Every row gives one point. The window is the flat piece filled in between its corners: a triangle in 3 columns, a solid with four corners in 4, and so on. A path goes straight from each point to the next, and from the last back to the first. List the points from which the path goes on through the window.
In the rows, 128 means zero.

Window, 3 rows:
[[ 82 133 113]
 [198 139 124]
 [141  47 164]]
Path:
(1): [102 110 157]
(2): [116  89  86]
(3): [152 104  70]
(4): [139 146 144]
(5): [169 179 127]
(6): [166 144  49]
(7): [123 110  76]
(8): [ 85 143 141]
(9): [ 93 142 166]
(10): [104  84  68]
(11): [171  41 139]
(12): [159  74 204]
Through the window after points: 1, 3, 7, 9

Window (3 x 3):
[[ 65  98 140]
 [116  98 118]
 [114 202 161]]
Path:
(1): [130 160 198]
(2): [120 143 153]
(3): [ 90 162  95]
(4): [103 220 112]
(5): [117 173 184]
(6): [ 85  96 155]
(7): [ 41 119 105]
(8): [ 46 112  99]
(9): [ 95  94 185]
(10): [153 175 195]
(11): [ 90 193 135]
(12): [ 90 105 115]
(13): [107  87 179]
(14): [125 109 165]
(15): [103 151 104]
(16): [103 187 128]
Through the window after points: 2, 4, 6, 8, 10, 12, 14, 16

Window, 4 rows:
[[167  61 177 164]
 [ 61 120 129 120]
 [ 74  71 129 129]
 [166 138  77 162]]
Path:
(1): [ 75 111 108 104]
(2): [126  55 163 115]
(3): [102  64 179 181]
(4): [138  77 150 181]
(5): [162  90 162 106]
(6): [ 99 101 142  80]
(7): [ 50 115 114 184]
(8): [ 64 105 107 156]
Through the window after points: 4, 6

Window, 4 rows:
[[186 129 138 173]
 [ 75 225 167  47]
 [159  84 157 160]
 [118 143 114 129]]
Path:
(1): [ 99 127 154 197]
(2): [ 86 180 136 152]
(3): [121 177 127  77]
(4): [131 188 124  42]
(5): [ 82 207 164 114]
(6): [163 153 155 207]
(7): [201 101 118 110]
(8): [160 147 145  98]
(9): [103 181 156 173]
(10): [130 164 172 135]
(11): [148 157 149  92]
(12): [184 133 123 118]
Through the window after points: 6, 8, 12

Window (6 x 6):
[[233 101  15 186 140 162]
 [114 196 171  62 104 142]
 [132 139 103  69 178  74]
 [ 91 190  97 126 146 117]
 [135  45 168  99 128  71]
 [114 118  42 115  78  68]]
Path:
(1): [174 139  52 157 140  56]
(2): [144 206 161 102 106  98]
(3): [119 155 131  69 118 159]
(4): [116  83  78  73 139 153]
(5): [168 101 119 119 126  73]
(6): [131 176 121 136 132  87]
(7): [ 87 155  86 108 143 128]
(8): [ 74 119  50 122 148 137]
(9): [162 178  82 152 134  76]
(10): [147 176 130 118  97 114]
(11): [123 116  93 103 118 156]
(12): [ 57 149 107  42 126 162]
(13): [169 196 163 118 120  88]
(14): [153 176 134 121 152  87]
(15): [ 87 132  73  85 152 165]
(16): [134  83  33 109 140 146]
Through the window after points: 2, 6, 12

Window:
[[ 84 100 132 133  68 145  40 140]
 [ 89 144 175 207  95 133  86 120]
 [ 93 107  52  90   7  91 219 126]
 [153 111 112 117 178 124 144 170]
 [ 73 147 115 167 177 145 126 122]
 [100 170 157 116 175 164 167 127]
 [164 190  34 132 109 130 189 125]
 [140 128  92  66 145  57  84 177]]
Path:
(1): [ 77 144  90 128  49 105 160 177]
(2): [ 82 190 109 145  99 150 144 203]
(3): [104 107 108 155 124 150 163  56]
(4): [115  91 120 133 129 131  93  88]
(5): [ 63 175 118 154 130 146 115 195]
(6): [ 78 151 127 155  79 130 135 182]
(7): [117 119 112 148  77 110 141  79]
(8): [154 113 115 129 160 134 104  75]
(9): [ 70 173 142 157 157 137 125 220]
(10): [ 85 175 114 195 110 139  98 199]
(11): [ 98 123 154 159 109 130  99 100]
(12): [161 100 109 103 154  97 148  84]
(13): [132 139 101 132 156 141 144 204]
(14): [ 62 152  93 118  41 146 183 204]
(15): [129  94  71 112  73  75 167  65]
(16): [138  85  93  99  80 120 189  46]
Through the window after points: 4, 6, 10, 12, 14, 16

Window:
[[163 157 149 149 127 104 158 101]
 [ 79 171 124 169 123 174  89 112]
 [130 175 166 125 124 102  88 117]
 [160 167  84 120 136  88 136 161]
 [249 125 152  89  34 186 157 128]
 [196 139 161 128 183 131 130 133]
 [209  49  68 138 135  90  29 130]
 [130 108 145  29 207 167 208  89]]
Path:
(1): [143 129 185 159 114 113 159 150]
(2): [175 164 120 131 136 110 142  83]
(3): [173 152 105 105 108 156 126  82]
(4): [126  96 187 111 101 142 135 184]
(5): [140  84 163 129  85 144 128 169]
(6): [200 192  94 108 143 158  93  80]
(7): [172 169 133 129 165 150 124  56]
(8): [128  98 166 117 111 125 154 153]
(9): [154 145 181 114 100 141 156 150]
(10): [190 203 118 107 111 156 132  61]
(11): [188 169 134 143 125 125 102 115]
(12): [146 103 168 125 121  98 122 148]
(13): [ 99  94 174 128 137 155 155 155]
(14): [169 172  80  83 168 137 124  75]
(15): [191 184 121 137 137 136  80 106]
(16): [153 107 147 163 100 118 121 160]
Through the window after points: 1, 13

Window (9 x 9):
[[118 112 190 153  91 108  66  99 115]
 [ 97 169 111 189 131 193 146 190 150]
 [188 191 179 122 163 132  99 132 174]
 [ 87 126 187 112  90 124   7 173 126]
 [158  65  90  70 158 142 137 122 111]
 [ 69 174 188 150 101 129 166 192 141]
 [141 117 126 128 190  81 149 121 111]
 [162 174 124 135 110 114 109 146 139]
 [123 127  84  95 160 133 130  83 122]]
Path:
(1): [107 149 127 179  99 110  96 144 195]
(2): [ 99 121 153 131 128 127  94 147 154]
(3): [132 149 180 133 120 137  82 131  80]
(4): [141 164 133 119 158 147 117 158  90]
(5): [ 97 124 111 119 128 127 135 144 197]
(6): [ 99 106 129 128 132 109 122 129 202]
(7): [175 145 109 108 163 147  99 114  75]
(8): [142 181 148 139 141 149 132 142 101]
(9): [123 134 135 147 142 122 117 161 189]
(10): [146  93 124 106 130 100  95 126 191]
(11): [135 135 130 119 152 158  85 129  75]
(12): [105 208 183 136  98 165 138 159  74]
(13): [ 98 132 145 148 127 109 145 178 184]
(14): [ 86 135 132 142  94  99 132 159 196]
(15): [112 155 171 135 155 167 129 156  84]
(16): [126 185 168 143 136 151 113 157 109]
Through the window after points: 8, 12

Window:
[[130 113 102 237 155 110 139 126 132]
 [ 96 118 110 138 105 127 142 167 183]
 [ 93 113 188 125 164 156 157 129 142]
 [187 213 156 135 128 199  69  56 138]
 [218 104 126 102 215  91  94 142 164]
 [ 85 184 101 160 112 141 168  73 133]
 [152 127 126 125 172 100  53 100 147]
 [ 44 204 195  83 129  99 166 165 218]
 [178  89 148  90  63  23 115 146 249]]
Path:
(1): [108 102 144 174 165 158 125  69 214]
(2): [119 113 138 125 161  97 139 126 227]
(3): [116 121 141 128 134  73 145 172 152]
(4): [118 185 127 135 116 123 140 105 113]
(5): [114 155 123 154 128 155 136  76 190]
(6): [121 118 115 135 180 115  84  93 205]
(7): [159 145 141 122 112  91  96 129 120]
(8): [186 139 165 105 134  57 115 141 126]
(9): [144 104 127 115 156 114 108 127 226]
(10): [106 153 136 135 133 102 132 108 236]
(11): [120 170 157  94 106  96 140 164 143]
(12): [123 160 160 116 126 103 151 188  95]
Through the window after points: 4, 6, 8, 12

Window:
[[132 172 169 121 228 141 143 126 174 181 165]
 [176 162  73  80 127 112 149 136 159 175 157]
 [102 135 181  96  89 203 115 111 128 186 107]
 [150 163  53 105 105  87  53 144 113 178 151]
 [ 70 145 151 246 170 166 136  55 116  46 133]
 [103  93 176 127  93 138 163 165 108 154 178]
 [104 156 138  63 120 177 110 184 162 160 119]
 [209 125 149 173 125 166 100 171 151 114 145]
 [139 106  61  96 134 150 108 158 139 199 158]
 [114  99 165 160 110 154  76  93 176  90 115]
 [176 119 154  82 181 154 121 145 124 126 143]]
Path:
(1): [138 156 117  95 123 158 101 122 150 173 207]
(2): [125 123 103 104 139 130 129 146 139 162 111]
(3): [158 133 133 117 147 124 125 135 130 155 115]
(4): [119 137 118  85 126 184  88 143 129 125 211]
(5): [152 125  87 129 150 167 100  96 136 142 249]
(6): [142 146 143 131 135  97 126 146 139 161  61]
(7): [125 120 158 126 148 146 140 140 142 134 121]
(8): [154 129 141 123 144 192 116 115 148 134 210]
(9): [122 143 138 123 128 158 117 114 146 131 203]
(10): [135 126 123 142 134 123 154 140 129 145  98]
(11): [114 124 153 160 166 145 135 119 120 123 123]
(12): [144 176 122 133 145 181  98  87 162  72 202]
(13): [130 145 175 122 122 167  89 124 149 106 165]
(14): [139 105 140 153 132 136 172 158 139 168  75]
(15): [110 122 155 125 129 146 110 156 138 148 104]
(16): [128 147 150 102 132 188 109 122 139 138 168]
Through the window after points: 3, 9, 11

Window (11 x 11):
[[133  76 155 165  59  91 156 123 141 128  69]
 [130  91 120  78 156 191 109  77 152 225 105]
 [ 72 158  32  47  68 197  86 144 122 178  72]
 [159 189 109 134  51 159 128  57  88 150 153]
 [210 168  66 186 131  88 120  72 151 126 169]
 [ 85 177 128  89 162 184  22  98 125 220 130]
 [141 143 113  83 114 122 130  66 153 104 236]
 [170 136 109  58  89 126 104 115 128 157  93]
 [167 113 130 136 159  58 209 134 153 167 121]
 [137 175  40 159 209  94  78  89  48  86 130]
 [159 122  78 178 116  73  92  95  66 169 149]]
Path:
(1): [189 152  99 164 125 140 114 109 124 135 170]
(2): [150 120  90 120 131 156  82 128  86 151 143]
(3): [ 92 205  57 105 104 120  83  45 126 158 102]
(4): [ 83 172  77 101 119  97  79   7 123 155 104]
(5): [157 146 111 106 131 184 115 144 149 167 133]
(6): [163 129  85 126 126 172 100 153 103 120 129]
(7): [143 156 108 108 117 115 126  70 140 157 117]
(8): [ 88 156  78  98  88  63 135  41 147 154 115]
(9): [150 134  97 103  93 171 112 130 133 164 137]
(10): [178 131 107 146 115 179  78 141 131 178 180]
(11): [114 150  80 111 108  99 105  68 101 140 110]
(12): [120 151  69 123 115 116  94  75 118 142 116]
(13): [175 137 103 115  96 168 113 141 114 151 144]
(14): [178 142  94 164 113 137 119 119 114 152 158]
(15): [166 164  77 118 122  74 108  36 144 142 127]
(16): [157 160  61 138 108  52 122  37 143 145 135]
Through the window after points: 14, 16

Window, 12 rows:
[[173 117  92 149  99  84  69 106 129 249 127 117]
 [152 142 144 103 146 116 129  82 169 162 149 112]
 [137 143 135 153  98 165 169 119  88 159 144 115]
 [133 121 119 151 148 221 153  99 197  83 108 189]
 [193  78 159 127 160 203 105 105 126  64  92 216]
 [151 158 133  95  47 145 126 137 152 134 123 137]
 [109 138  78 108 132 113 109  89 128 163  77 142]
 [157  88 169 183 154 146 171 102 185  91  75 204]
 [123 152 116 154 178 116 110 148 163 159 102 147]
 [159 128 105 126 148 104 144 117 130 208 140 185]
 [128  90 163  80  89 184 139 134 139 163 134 125]
 [138 100  60  84  64 148 129 153 121 104 134  94]]
Path:
(1): [132 106 143 129 106 139 111 107 152 124 140 160]
(2): [ 87 112 125 171 134 123  96 113 119 128 167 165]
(3): [188 135 125  74 103 148 161 129 178 200  74 107]
(4): [161 123 133 121 134 163 143 111 147 149 104 145]
(5): [138  99 144 133 129 151 101 101 134  89 152 177]
(6): [107 112 119 132  92 112 114 113 112 170 152 154]
(7): [191 139 107 140 121 139 117 122 145 191 102 111]
(8): [183 125 136 130 137 175 155 138 139 142 107 150]
Through the window after points: 4, 6

Window:
[[110 100 116 120 157  90  77 158  82 145 157  64  47 113]
 [156  88 145 178 121 107  65 163  40 106 158 129  92 120]
 [154 132 116 132 137 101 170  81 225 154 170 172 140 164]
 [157 119 122 107 139  98 125  52 234  70 111 124 132 110]
 [161  98 128  82 108 133 159  91 169 159  99 125 159 127]
 [ 98  52 117 104 146  92  52 185 110 117 157 150 103  90]
 [110  71 183 172 154 153 115 203  98 120 158  97  79  94]
 [130  75 162 136 237 127  79 166  44 125 136 122  93 109]
 [127 201 183 118 125 141 113 107 160 142 137 169 135 110]
 [104 192 124 114 133 118 189 115 161  75 101 164 163 150]
 [162  74  69 165 177  79  69 158 173 167 115  61 151  76]
 [148 155 141 102 155 129 178 120 109  97 180 143 143  63]
 [163 127  56 105 143 173 108  94 221 117 142 111 157 140]
 [ 71  57 134 164 154 106  53 121  83 136 175  79 135 109]]
Path:
(1): [181 170 169 112 249  69  70 129 166 123 197  90 134 170]
(2): [134 135 116  86 190 116 110 176 139 114 193  92 118 154]
(3): [134  82 115 180  95 109 103  63 134 137  76 127 111  47]
(4): [ 96  94 133 131 144 154 140 123 130 136 154 163 108  98]
(5): [168 143 158 134 144  93  85 139 124  95 158  86 130 147]
(6): [153 130 151 141 171 110 101 151 158 122 161  92 132 142]
(7): [124  73  88 147 112 113 105 104  96 137 136 160 116  86]
(8): [105  72  89 135  60 169 157 139 126 114  96 158 107  70]
Through the window after points: 2, 6

Window, 14 rows:
[[108 140 124 165 115 169 104 163  77 171  99 139 179 110]
 [101 114 133 154  48 163 127 171 106 121 131 147 141  95]
 [163 150 173  70  62  93 128  52 142 170 132 121  13 186]
 [164 127  90 139 113 137  89 169 139 114 103 101 170 104]
 [101 148 147 160 116 131 127 175 142 149 140  89 181 109]
 [155 132 153  78 152  89  42 168 135 106 148 146 146  94]
 [133 145 115 109 130 116 184 163  95 140 121 122 184 108]
 [172 107 181 113 156  84  89 131  97  90 132  95 107 116]
 [115 172 157 122 111 189 166 116 132 111 107 123 151 126]
 [114 100 111 157 132  93  91 118 129 118 134 156 164 114]
 [161  63 143  89  82 110  78 110 139 150 162 154  77 249]
 [120  98 145 132 116 171 175 148 145 177  87 129 173  92]
 [142 141 167 142  65 145 162 117 112 158 104 127 212 113]
 [125 144 155 123 111 105 144 169 141 127  58 131 153 146]]
Path:
(1): [ 99 134 146  95  94 113 127 104 119 161  91 106 116 163]
(2): [119 101 135  93 112 131 105 131 122 133 121 124 143 142]
(3): [163 134 138 155 115 118 129 160 127 132 129 134 114 135]
(4): [167 137 175 145 181 120  87 186 114 116 187 194 134  77]
(5): [123 126 123  69  89 104  76 132 137 127  89  91 158 134]
(6): [ 97 136 129 107  94 109 105 111 125 135 109  84 164 121]
(7): [176 112 156 148 111 151 136 158 112 131 150 177 116 123]
(8): [187 140 164 127  96 110 129 136 152 126 137 149  97 129]
Through the window after points: 4, 8

Window:
[[169  93 131 124  73 146 158 118  97 135 136 140 105 136]
 [124 143 125 125 142 116 121 126 168 127 144  89 161 155]
 [ 92 147 151 110 135 167 138  95 160 165 128 137  94 132]
 [215 125 149 140 129 106  79  92 157 110  98 143 157 163]
 [107 141 159 124 109 118 113 129  86 127 110 104 124 131]
 [136 137 127 108 142 168 130 172 108 124 129 112 108 120]
 [ 86 135 124 133 142  99 158 172 129 129 102 124 137 135]
 [110 140 103 130 127 162  98  97 122 148 110 131 134 164]
 [ 97 154 142  73 135 131 135  82 129 119 156 173  90  92]
 [136 102 129 125  74 142 134 113 111  89  92 119 108 108]
 [ 72 157 143 169 121 125 141 111 128  76 127 120 113 149]
 [ 91 110 155 101 138 127 150 106 134  97 106 143 135 170]
 [112 127 138 146 168 117 123  98 114 100 126 107 112 108]
 [128  68 143 112 160 137 121 249 154 142 173 135 161  90]]
Path:
(1): [127 108 124 131 133 121 110 150 123 128 149 110  85 152]
(2): [130 139 146 121 108 143 141 117 119 130 108 135 153 115]
(3): [161 150 149 151 110 127 142 101 138 113 118 130 160 126]
(4): [134 119 136 128 140 114  94 122 139 106 110 132 117 163]
(5): [128 118 131 124 116 138 130 120 128 131 128 120  98 143]
(6): [115 141 154 115 133 152 141 111 131 134 123 148 141 119]
(7): [113 104 149 150 150 150 147 175 147 131 146 150 170  87]
(8): [134 102 133  91 128 125 114 163 127 123 141 121 109 132]
(9): [120 126 120 136 115 105 114 122 136 108 121 113  90 146]
(10): [132 139 155 114 134 155 136  82 119 124 105 144 151 138]
(11): [138 138 150 176 105 154 125 115 126 126 129 120 188  91]
(12): [ 93 137 125 100 143 112 134 123 145 107 132 118  88 172]
(13): [126  88 132 110 133  95  78 128 140 140 143 127  83 142]
(14): [128 158 140 142 128 151 159 133 112  96 104 126 170 128]
(15): [103 150 143 119 138 152 148 117 119 133 126 127 151 126]
(16): [115 125 135 123 145 119 113 127 137 119 135 129 106 141]
Through the window after points: 3, 5, 7, 11
